Rows are points. The points of each table are mixes of a few directions, plus a little noise. Count the directions of each table, and those that both share. Where both have some left over, give the other angles between the two spaces (their principal angles), to ten degrees, smallest first.
(in the rows, 128 means zero)

First (6 x 2):
109	125
87	125
233	134
165	130
90	127
81	127
Second (7 x 2):
68	125
196	132
134	129
224	132
84	124
116	126
80	124
Directions: first 1, second 1, shared 1

First (7 x 4):
139	113	128	116
119	66	107	140
151	228	164	99
103	95	109	158
181	107	143	68
78	212	131	183
126	75	113	131
Second (7 x 4):
228	140	154	165
113	126	151	103
61	120	51	144
125	128	167	101
90	123	95	129
201	136	119	175
77	123	161	78
Directions: first 2, second 2, shared 0; angles 40, 90

First (8 x 6):
126	131	127	139	134	129
122	180	98	7	184	147
131	128	129	99	123	127
132	102	143	173	97	117
133	109	141	138	101	119
119	127	127	232	142	129
130	124	131	122	122	127
130	124	129	115	121	127
Second (6 x 6):
133	135	125	53	127	130
130	131	127	110	129	129
133	104	142	157	98	118
134	110	140	129	101	120
103	187	89	173	222	152
135	102	144	145	92	118
Directions: first 2, second 2, shared 2

First (7 x 9):
136	162	140	129	130	133	118	144	120
18	102	155	99	114	124	91	100	54
179	242	158	138	137	145	104	186	119
114	208	166	122	128	140	90	161	83
178	58	82	144	132	118	178	105	197
128	82	109	130	127	121	147	108	148
142	41	87	135	128	115	169	92	176
Second (10 x 9):
150	216	162	129	141	135	101	173	96
106	140	184	109	163	93	114	146	33
150	80	67	146	101	152	153	98	221
146	90	114	134	137	116	151	120	144
118	135	97	134	98	158	119	113	179
151	42	96	133	140	105	175	98	158
114	73	161	111	169	76	145	122	54
70	145	127	122	97	152	93	115	123
65	114	154	109	127	118	104	116	67
214	249	118	155	116	173	116	179	195
Directions: first 2, second 3, shared 2

First (11 x 11):
121	146	138	155	170	132	123	161	125	86	133
136	199	137	59	129	107	97	101	97	149	89
180	150	115	88	162	144	150	127	144	91	133
178	115	107	87	125	143	158	110	152	122	139
159	56	103	151	117	158	178	131	172	113	167
151	222	132	8	109	97	90	68	89	177	73
57	58	141	245	116	131	126	170	131	127	154
139	200	142	92	169	119	106	135	106	103	103
72	70	126	140	20	102	109	79	115	237	117
141	88	117	157	135	148	156	144	153	105	155
70	106	149	229	155	128	115	186	120	96	144
Second (11 x 11):
141	131	151	160	113	117	84	147	166	71	97
174	122	148	114	133	122	112	131	201	64	87
102	141	89	107	105	117	201	92	60	235	227
137	124	68	16	169	167	224	75	66	234	173
192	138	150	132	105	125	64	142	193	31	67
86	114	117	116	163	138	171	122	95	184	150
91	108	146	149	155	119	144	138	147	133	126
110	142	129	170	104	132	76	149	83	120	120
163	130	153	146	99	91	128	126	209	78	134
122	148	109	138	110	156	74	141	51	136	113
89	110	145	156	154	125	128	146	137	125	114
Directions: first 3, second 4, shared 1; angles 60, 60

First (11 x 14):
128	128	128	127	128	129	128	127	127	127	129	127	128	128
131	123	118	148	111	94	136	141	148	151	115	152	128	129
130	123	120	148	112	97	135	140	146	149	116	150	128	129
128	126	123	137	121	114	131	133	136	136	123	137	130	128
122	146	162	49	187	249	99	85	54	42	176	40	125	123
128	127	125	135	123	116	131	133	135	135	124	136	129	128
130	121	116	155	108	87	138	143	154	157	112	159	130	130
126	136	143	94	152	179	117	110	97	91	149	91	127	126
129	124	122	142	118	105	134	136	141	144	119	145	128	130
129	124	121	144	117	102	135	136	144	147	118	146	129	128
128	130	129	125	131	131	127	126	125	125	130	125	129	128
Second (9 x 14):
108	33	172	30	232	128	152	151	91	124	117	198	150	118
120	95	144	81	169	138	138	130	111	119	125	150	140	121
130	142	122	134	116	135	125	121	130	123	131	116	128	127
129	141	123	119	121	146	127	114	124	114	132	113	133	122
132	137	123	167	109	103	123	140	143	147	126	129	115	138
135	158	114	161	94	127	120	121	140	130	131	106	121	132
132	153	117	141	105	138	123	116	133	121	132	107	127	127
135	153	116	169	96	115	120	129	143	139	129	114	117	136
132	142	122	150	110	121	124	128	136	134	129	120	122	132
Directions: first 1, second 2, shared 0; angles 30

First (10 x 18):
118	97	141	123	105	124	131	134	110	155	123	104	132	142	118	117	128	144
161	166	99	145	156	189	108	117	157	151	119	206	7	107	133	147	135	65
129	140	138	116	127	109	120	109	122	90	126	125	170	138	132	134	110	137
131	174	150	60	136	85	89	48	118	16	112	154	141	138	112	136	90	149
134	131	107	165	144	147	146	160	147	158	141	135	119	108	146	133	150	108
145	132	131	157	137	130	70	91	147	113	163	136	78	96	167	155	150	110
128	131	107	138	133	154	181	178	133	173	107	140	137	136	113	116	128	114
113	110	116	127	128	131	176	173	128	173	126	110	129	125	108	102	150	149
101	91	150	116	107	77	141	136	107	115	138	61	203	138	121	108	131	185
128	110	142	132	107	129	125	129	113	138	119	113	162	150	133	135	112	124
Second (9 x 18):
106	166	116	105	147	119	232	199	155	75	101	152	239	163	87	107	105	132
119	119	147	129	119	132	138	148	157	105	140	140	133	145	115	125	133	119
133	156	98	117	150	122	154	129	101	139	103	122	166	118	132	123	112	143
103	132	147	123	121	127	179	179	172	79	132	153	172	163	95	115	127	118
127	104	152	139	111	134	97	122	147	120	150	131	90	135	131	134	143	117
126	87	166	146	95	140	73	113	154	123	165	134	61	133	132	138	151	112
159	138	89	132	146	125	83	67	63	192	110	95	91	81	171	139	122	146
143	113	128	140	120	133	67	83	107	164	142	110	63	106	156	140	139	130
138	142	104	127	142	126	126	108	100	151	113	115	129	109	141	130	120	139
Directions: first 5, second 2, shared 1; angles 90
